Each row is a point. Two turns around zero, p and q, are shown by what they do to some points. Where does a point land after both, in the order given? Backwards means that the second turn is done in reverse. Each puzzle has new turns, and all numbers are rounded.

Turn p:
|  7 | 46 | 28 | => | -25 | -14 | -46 |
| -63 |  16 |  -4 | => |  54 |  10 | -36 |
|   9 | -21 | -50 | => |  3 | 42 | 36 |
|  48 | -40 |  26 | => | -33 | -37 |  46 |
Turn q:
| 15 | 38 | 36 | => | -47 |  -8 |  26 |
| -30 |  21 |  -1 | => | -23 |  14 | -25 |
|  32 | -68 |  59 | => |  28 | -88 |  24 |
|   1 |   5 | -35 | => | 16 | 31 | -2 |
| -17 |   5 | -59 | => |  26 |  52 | -21 |
Where do these land?
q, then p: |   6 | -26 |  37 | => |  15 | -17 |  40 |
p, then q: | -57 |  37 |  20 | => | 48 | 43 | 31 |
p, then q: |  -5 |   6 | -65 | => | -55 |  28 |  21 |
p, then q: |  56 | -16 |   8 | => | -18 | -33 | -46 |

Turn p:
| -10 |  32 |   6 | -39 | => |  28 | -33 |   1 | -29 |
|  35 |   8 | -27 | -17 | => |  12 |  30 |   0 | -36 |
|  15 |  11 |  33 | -21 | => | 42 | -7 |  6 |  6 |
| -3 | 24 | 33 | -1 | => |  23 | -22 |  23 |  12 |
| -52 |  16 | -11 |  56 | => | -64 | -32 |  30 |  17 |
| -18 | -47 | -12 |  61 | => | -61 |  23 |  -7 |  46 |
|  33 | -44 | -21 | -39 | => |  20 |  41 | -52 | -16 |
Turn q:
| 24 |  2 | 55 | -8 | => |  59 |  -9 | -11 |   4 |
|  12 | -11 | -23 | -16 | => |  -8 |   5 |  29 | -11 |
|  -7 |  15 | -24 |  -4 | => | -23 |   3 |  -1 | -18 |
| 41 | 52 | 24 | -2 | => |  34 | -37 | -22 | -44 |
| -58 | -44 |  -7 | -36 | => | -15 |  74 |  12 |  28 |
| -12 | -14 | -25 |  65 | => | -47 | -36 |  -6 |  41 |
Where do these land?
p, then q backwards: |  31 |  36 |  76 | -40 | => |  63 | -29 |  68 | -17 |
q, then p: | -19 |  29 |  -4 |  29 | => | -35 |  -4 | -24 | -16 |
p, then q backwards: | -24 | -55 |  27 |  13 | => | -38 | -16 |  23 |  47 |
p, then q: |  17 |   7 | -34 |  -1 | => |   6 |  24 | -11 | -28 |
q, then p: |  15 |  37 | -25 | -24 | => |  29 | -21 | -33 | -20 |
p, then q: |   7 | -55 | -26 |  27 | => | -51 |   0 | -40 | -17 |
p, then q: | -28 |   1 | -14 |  -3 | => | -13 |  24 |  10 |  13 |

Turn p:
| -64 |  31 |   2 | -36 | => |   9 | -58 | -26 | -47 |
|   5 |  -6 | -38 |  29 | => | -12 |  16 |  43 | -11 |
|  21 | -17 |  30 |  22 | => | -17 |  11 |  -5 |  41 |
|  25 | -19 | -10 | -13 | => |  6 | 34 | -6 | -1 |
|  33 | -36 |  38 |  -3 | => | -13 |  32 | -32 |  40 |
|  19 | -29 | -22 |  36 | => | -27 |  33 |  33 |   9 |
| -40 |  76 |  -1 | -36 | => |  53 | -69 |  -7 | -33 |
Turn q:
| -30 | -32 |  20 | -51 | => |  38 | -28 | -40 |  34 |
|  18 | -17 |   9 | -13 | => | -1 |  2 |  1 | 29 |
| -5 | 40 | 65 |  0 | => |  36 | -40 |  54 |  -4 |
|  11 |  17 | -55 |   9 | => | -15 |  49 | -10 | -27 |
|   6 |  -9 | -39 |  54 | => | -58 |  16 |  -6 | -30 |
Where do these land?
p, then q: |  31 | -22 | -26 |  -2 | => |  27 |   7 |  32 | -19 |
p, then q backwards: |  47 |   1 |  18 | -12 | => |  18 |  -6 |  -9 | -47 |
q, then p: | -57 |  38 | -18 |  50 | => |  23 |  21 | -65 | -48 |
p, then q: |  33 | -39 |  22 |  -5 | => |  -5 |  16 |  11 | -52 |
p, then q: | -53 |  21 |   5 | -32 | => |  -1 |  19 | -49 |  39 |

Turn p:
|  16 |   9 |   4 |  25 | -18 |   7 | => | 21 | -7 | 22 | 11 |  9 | 13 |
|  -8 | -21 |  -2 | -18 | -19 | -31 | => |   1 | -19 | -29 | -25 | -10 |  14 |
|   8 |  -6 |  13 |  38 |  13 | -13 | => |   6 | -31 |  24 |   0 |  12 | -18 |
| -42 |  19 | -46 | -24 |  17 |  39 | => | -24 |  41 | -38 |  52 | -11 | -11 |
| -17 |  21 |   5 | -29 |   1 |  -3 | => | -19 |  23 | -20 |  -8 |  15 |   8 |
|  52 | -18 |  10 |  17 |   2 | -37 | => |  -2 | -42 |  41 | -32 | -15 |  13 |
|  -8 |  -4 |  15 | -10 |   3 |  38 | => |  17 |  35 |   0 |   2 |  -2 | -18 |
Turn q:
|   4 |  21 | -24 |  41 |  36 |  23 | => |  1 | 25 | 58 | 20 | 12 | -2 |
| -27 | -14 |   3 |  33 |  -2 |  -2 | => |  24 | -26 |  20 |  15 |  -7 | -11 |
| -11 | -19 |  15 |  13 |   7 |   1 | => |   6 | -13 |   1 |  17 |  -9 | -19 |
|   5 | -17 | -21 |   5 | -26 |   1 | => |   1 | -17 |  10 | -32 |  -2 |  -6 |
|  41 |  37 |  50 | -47 | -19 |  21 | => | -63 |  17 | -44 |   6 | -21 |  44 |
|   4 | -17 |  -7 | -43 |  -1 | -10 | => |  -7 |   4 | -37 | -20 |  18 | -13 |
| -27 |  14 | -19 |   4 |  -8 |  12 | => |   9 | -17 |  16 |   1 |  25 |  16 |
| -13 | -12 |  17 |  16 |   0 |   2 | => |   6 | -17 |   3 |  17 | -12 |  -9 |
|  26 |   6 | -13 | -22 |  13 | -50 | => |  23 |  45 | -28 | -25 |  -5 |  -2 |
Where do these land?
p, then q: |  22 | -35 |  27 | -22 | -18 |   6 | => | -31 |   8 | -32 | -28 |   0 |  20 |
p, then q backwards: |   6 |   7 | -15 |  -9 |   6 |  71 | => |  24 |  18 |  16 |  28 |  55 | -21 |
p, then q: | -13 |  12 |  37 | -18 |   4 |  -3 | => |   2 |  29 | -18 |  10 |  27 |   7 |
q, then p: |  -5 |   0 |   3 |   4 |  24 | -18 | => |  -8 | -12 |  22 |   7 |   7 |  14 |
q, then p backwards: |  14 |  30 |  -7 | -14 |  27 | -11 | => |  -6 |  27 |   6 | -23 | -11 |  27 |
q, then p: |   6 |  -8 |  -7 | -25 | -22 | -17 | => | -17 |  13 | -16 |   3 | -27 |  12 |
q, then p: | -12 |   2 | -23 |  76 | -17 |  -5 | => |  43 |  10 |  33 | -60 |   6 |   5 |
p, then q backwards: | -17 |  -9 | -13 |   9 |  -4 | -22 | => | -18 | -12 |  16 | -13 | -15 |   3 |

Turn p:
|   9 | -16 | -23 |  22 |  14 |   4 | -18 |   8 | => |   1 |  -9 | -18 | -11 |  17 | -15 |  -5 |  29 |
|  15 |  -6 |  -2 | -10 | -33 |  -5 |  -5 |  26 | => | -13 |  -5 |  22 |  -8 |  30 |  -9 |  17 | -14 |
| -17 |   8 |  11 | -23 | -38 |  28 |  36 |  36 | => | -36 |  -9 |  51 | -16 | -23 |   1 |  26 | -18 |
| -34 |  32 |  25 |  20 |   5 | -40 | -21 |  26 | => |  36 |  28 |  32 |  26 |  -7 | -45 | -11 |   1 |
|   1 |  12 | -40 |  -9 |  24 | -16 |  33 | -20 | => |  25 |  20 |  -6 | -29 | -10 |  42 |   0 |  19 |
|  18 |  23 |  18 |   8 |   7 |   5 |  -9 | -27 | => |  -3 |  23 | -32 |  13 |  -8 |  -2 |  -4 | -18 |
|  14 |  -6 | -17 | -26 |  23 |  11 | -33 |   2 | => | -10 |  -5 | -13 | -18 |  22 |   2 | -43 |   0 |
|  21 | -19 |  12 |   8 |  24 | -11 |  13 | -21 | => |  25 | -16 | -34 |  -1 |  -6 |   9 |   5 |  -9 |
| -28 | -27 |  15 |  11 | -25 |  25 |   5 | -30 | => | -25 | -26 |  -2 |  43 | -17 |  16 |  14 |  12 |
Turn q:
| -51 |  -3 |  18 |  28 |   9 |  -4 |  12 |  32 | => | -21 |   1 |  23 | -25 |  11 |  14 | -46 | -31 |
|  37 |   9 | -13 | -37 | -15 | -26 |  -4 |  -4 | => |  28 |  -1 |   1 |  21 |  23 | -23 |  36 |  17 |
| -46 | -10 |   0 |   3 |  31 | -10 |  -1 |   6 | => | -24 | -23 |   3 | -38 |  10 |  -2 | -17 | -20 |
|  14 |  -1 |   5 |  16 | -10 |  21 | -20 |  25 | => |  -7 |  27 |   2 |  11 | -10 |  -8 | -24 |  20 |
|  16 |   0 | -18 |  14 |  -3 |  19 |  -4 |  29 | => | -6 | 40 |  4 | -5 | -6 | -7 | -5 | 14 |
|  29 |  12 |  -6 | -13 |  -6 | -13 |  30 | -29 | => | 17 | -4 |  0 | 20 |  2 | 16 | 46 | -6 |
|  23 |   8 | -23 |   4 |  -4 | -16 |  -7 | -48 | => |  13 | -13 | -31 |   6 |   7 |  24 |  35 |  24 |
| -4 | 20 | -1 | -7 |  1 | 35 | -7 |  9 | => |   4 |   5 |  19 | -10 | -31 |  -6 |  -7 |  16 |
|  36 |  21 |  12 | -10 |  -8 | -23 | -12 | -41 | => |  13 | -27 |  -8 |  38 |   9 |  13 |  30 |  28 |
| -76 | -35 |  13 |   7 |  -9 |   1 |  11 |   8 | => |   4 | -19 | -10 | -36 |   0 |   1 | -53 | -54 |
|  22 | -21 |  12 |  -5 |  13 |  17 |   1 |  12 | => | -21 |  14 |  -4 |  17 | -15 | -22 |   4 |  -6 |
Where do these land?
p, then q: | -25 | -24 |  35 | -22 |  13 | -13 |  -6 | -30 | => | -11 |  17 | -48 |  19 | -15 |  15 | -19 |  18 |
p, then q: |  19 |  27 | -27 |   4 |  12 |  24 |  36 |   5 | => |  45 |  -3 |  30 | -14 | -13 | -19 |  11 |  -7 |
p, then q: | -12 | -53 |  24 | -35 |  13 |  -9 | -32 | -22 | => | -39 |   6 | -64 |   1 | -11 |  -7 | -19 |  16 |
p, then q: | -24 |  14 | -15 |  38 | -25 |   4 |  -5 |  -5 | => |  -7 |  21 |  38 |  -4 |  18 |  20 | -18 | -12 |
q, then p backwards: | -19 |  34 | -11 |  12 | -15 |  15 |   5 |  34 | => | -24 |  27 | -26 | -26 |  12 | -18 |   6 |  17 |
q, then p: |  42 |   5 |   4 | -19 |  20 |  20 | -11 | -12 | => | 15 | -1 | 31 | -2 | -6 | -9 | 42 | 11 |
p, then q: |  -4 |  -4 |   3 |   5 |  20 | -43 | -26 |   3 | => | -28 |   9 |  -6 |  22 |  17 |  -4 |  17 |  32 |
p, then q: | -13 |   1 | -30 |  10 | -22 |  -5 |  11 |  13 | => | -12 |   5 |  35 |   7 |  -5 |  -9 |  -6 | -20 |
q, then p backwards: |  5 |  4 | -5 | 38 | -5 |  9 | 18 | 30 | => |  -5 |  41 | -16 | -23 | -10 |  -1 |  -5 | -14 |
q, then p: |  31 |  -3 |  22 | -30 | -10 |  -1 |   9 | -16 | => |  19 |  -4 | -16 |   4 |   0 |  -4 |  44 |  11 |

Turn p:
|  34 | -34 | -12 | -57 |  19 |  44 |   0 | -11 | => | -19 | -29 | -14 | -12 | -38 | -18 |  40 |  57 |
|  41 |  30 | -37 | -20 |  26 | -24 | -11 | -26 | => |  33 |  14 | -20 | -50 |   8 | -42 |  17 |  12 |
|  25 | -31 | -26 | -46 |  19 |  26 | -64 |  -8 | => |  -9 | -22 |  -4 |  10 | -28 | -76 |  17 |  45 |
| -35 |  13 |   0 |  17 |  13 |  19 |   7 | -12 | => |  11 | -17 |  -4 |   6 | -22 |  12 |  -6 | -36 |
|  22 | -34 | -14 |  15 |  26 |   2 |  -4 |   4 | => |  26 | -14 | -10 |  11 |  -3 |  -3 | -13 |  39 |
| -23 |  26 |  46 |  35 | -19 |  11 |  17 |  53 | => | -35 |  -3 | -20 |  34 |  37 |  45 | -20 | -39 |
| -45 |  -1 |  31 |  14 | -27 | -31 |  20 |   8 | => | -14 |   6 |  44 |   7 |  19 |  36 | -19 | -33 |
|  34 | -26 |  12 |  -6 | -13 |  37 | -26 | -32 | => | -25 |  16 | -15 |   4 | -48 | -20 | -11 |  36 |
| -31 |  26 |  35 |  24 |  -7 | -43 |  29 |  12 | => |  -4 |   5 |  21 | -14 |  39 |  40 | -27 | -42 |
| -22 |  31 | -35 |  24 | -37 | -41 |  31 |  11 | => |  35 |  43 |  21 |   4 |  35 |  25 |  22 | -39 |
Turn q:
| -15 |  -4 |  29 |  61 |   9 |  53 |  34 |  -1 | => |  23 |  -1 |  46 |  48 | -46 |  -5 |  27 | -33 |
| -19 |  16 | -34 | -20 |   2 |  20 | -27 |  13 | => | -12 |  12 | -34 | -19 |  11 | -18 |   9 | -34 |
|  -9 | -45 |   1 |  28 |  14 |   7 |   6 | -51 | => | -26 | -52 |  27 |  28 | -13 |  19 |  -8 | -16 |
|  19 |  -9 | -35 | -23 | -68 |  17 |  16 |  34 | => |  53 |  -9 | -24 |   8 |  58 | -41 |   1 |  -1 |
|   7 |  24 |  -9 |  17 |  -7 |  -6 |  -2 | -21 | => | -25 |   6 |   9 |  12 |   4 | -18 |  11 |  13 |
|  28 |  -4 | -14 | -67 | -36 |  -1 |   8 |  15 | => |  36 | -14 | -17 | -46 |  51 | -16 |  -3 |  17 |
| -25 |  20 |   3 |  28 |  33 |  16 |  38 |  -4 | => |  -1 |  -4 |   4 |  16 | -56 |  -7 |  34 |  -3 |
| -36 | -38 |   8 |  27 |   0 | -27 |   8 | -25 | => | -15 | -34 |   1 |  32 | -30 |   9 | -40 |   3 |
|   2 |  43 |  39 | -23 |  21 | -17 | -39 |  14 | => | -17 |  58 |   8 | -46 | -10 |  12 | -12 |  10 |
|  47 |  -3 |  12 | -30 |  32 | -62 | -42 |  27 | => | -15 |  37 | -22 | -33 |  31 |  66 | -18 |  43 |
Where do these land?
q, then p: | -25 | -59 |  10 |   7 | -13 |  23 | -27 |  69 | => |  22 |  40 | -50 | -16 | -52 | -49 | -16 |  17 |
p, then q: |  10 |  35 | -41 |  76 | -17 | -26 |  27 | -27 | => | -37 |  28 |  32 | -21 |  48 | -18 |  69 |  15 |
p, then q: | -40 |  21 |  29 |  -8 |  34 | -24 | -13 |  27 | => | -31 | -37 |  12 | -12 | -13 |  44 | -24 | -16 |
p, then q backwards: | -17 | -34 | -11 | -27 | -10 |   7 |  31 |  -1 | => |  27 |  -2 |  17 |  14 |  31 |   6 |  28 | -20 |
p, then q backwards: |   5 | -14 |  16 | -39 | -45 |   7 | -24 | -53 | => | -23 |  62 |  37 |  13 |  19 |  -3 |  -7 | -33 |
p, then q: |  17 | -15 |  26 | -17 |  -1 | -21 |  20 |   0 | => |  21 |  12 |  -9 | -28 | -15 |   7 |  -4 | -24 |
p, then q: | 33 | 50 | -9 | -8 | -2 | 33 | -4 |  5 | => | -17 | -28 | -45 |   1 |   0 | -30 |  23 |  18 |
p, then q backwards: | -18 | -28 |   2 |  12 |  17 |   1 |  29 |  29 | => |  26 | -46 |   0 |  10 |   7 |  -8 |  16 |  -5 |
p, then q: |  27 |  38 |   8 |   5 |  43 |  33 |  23 | -42 | => |   2 | -36 | -35 | -27 |  57 | -30 |   4 |  -8 |
q, then p: |   9 |   6 | -29 |  -1 |  -6 | -32 | -62 |  -8 | => |  30 | -44 |   2 |   7 |  -8 | -29 |   5 | -47 |
